Rows are points. The window is the flat piece filled in between its corners: a triangle in 3 columns, a solid with four corners in 4, and so on. A path goes straight from each point to the next, and from the last back to the first. List the points from which the path goes on through the window.

Window (3 x 3):
[[-1.08 -2.19  1.47]
 [ 0.79  0.26 -1.08]
 [-1.37  1.71 -0.58]]
Path:
(1): [-1.92 -0.11 -1.65]
(2): [ 0.90 -0.82 -2.86]
(3): [0.96 0.52 1.17]
(4): [-1.16  1.27  0.74]
(5): [-1.30 -0.26 -1.66]
(6): [-2.67 -2.76  0.73]
(7): [ 0.49 -0.64  1.53]
(8): [-0.03  3.61 -0.78]
Through the window after points: 4, 6

Window (4 x 4):
[[ 1.10 -1.35  1.41  0.78]
 [ 0.26  0.24 -0.41  1.62]
 [-0.26  1.51  1.07  1.58]
 [-2.53  0.08 -0.69 -3.87]]
Path:
(1): [-2.13  0.44  1.44  2.27]
(2): [-0.46 -1.14  0.34  0.15]
(3): [ 0.84  0.05  0.09 -0.17]
(4): [ 0.38  1.28  0.29 -2.79]
(5): [-1.98  0.03  0.52 -0.65]
(6): [-3.53 -2.31  0.21 -2.60]
(7): [-0.94  1.06 -0.57 -2.41]
(8): [0.10 1.78 0.45 0.47]
(9): [-1.43  0.16  1.09  0.96]
(10): [-3.32 -0.91 -1.06 -2.74]
(11): [ 1.22  1.25  0.88 -1.22]
(12): [ 0.91  2.60 -0.75  0.34]
(13): [-1.53 -0.50  2.81  2.54]
(14): [-0.17 -1.65 -0.24  1.22]
(15): [ 0.30  0.27  0.19 -0.34]
(16): [ 3.94 -0.11  0.74  1.23]
Through the window after points: 6, 8, 10, 12

Window (8 x 8):
[[-2.16  0.36 -0.63 -1.51 -3.00 -1.43  2.31 -2.41]
 [-0.66  1.25 -2.09 -0.28  0.06 -0.67  2.14  0.39]
 [-1.00 -2.22 -1.91 -0.87  0.00 -3.57  0.01  1.66]
 [ 0.60 -0.38 -0.61  1.41 -2.45  2.24 -1.55 -2.72]
 [-1.54 -0.22  0.76 -0.19  0.33 -0.44 -0.29 -0.14]
 [ 1.65 -0.07  2.76 -1.11  0.88  0.46  1.64 -2.15]
 [ 2.44  0.97  1.50  2.19 -2.20  1.73 -2.62 -0.52]
 [ 0.31 -2.19  1.79 -0.55  0.45 -0.01  1.30  1.81]]
Path:
(1): [ 0.85  1.09 -0.65  1.82 -1.24  0.00  2.97 -0.42]
(2): [-0.66  0.00  1.18  0.66  0.50 -0.90 -0.17 -0.46]
(3): [-2.03 -1.07 -0.88 -3.47 -1.46  1.86  0.58 -0.09]
(4): [-0.35 -0.94 -1.65 -1.23  0.39 -0.98  0.27  1.54]
(5): [-1.14 -0.21  0.28  2.24 -2.35 -3.89  0.95 -2.16]
(6): [ 0.52 -0.71  2.12  1.18 -0.11 -2.45  2.62 -0.51]
(7): [ 1.25 -0.38 -0.09 -1.41  0.48  2.64 -2.39  0.16]
(8): [-0.60  0.35  0.18 -1.27 -0.73  0.88 -1.69 -1.22]
Through the window after points: 2, 4
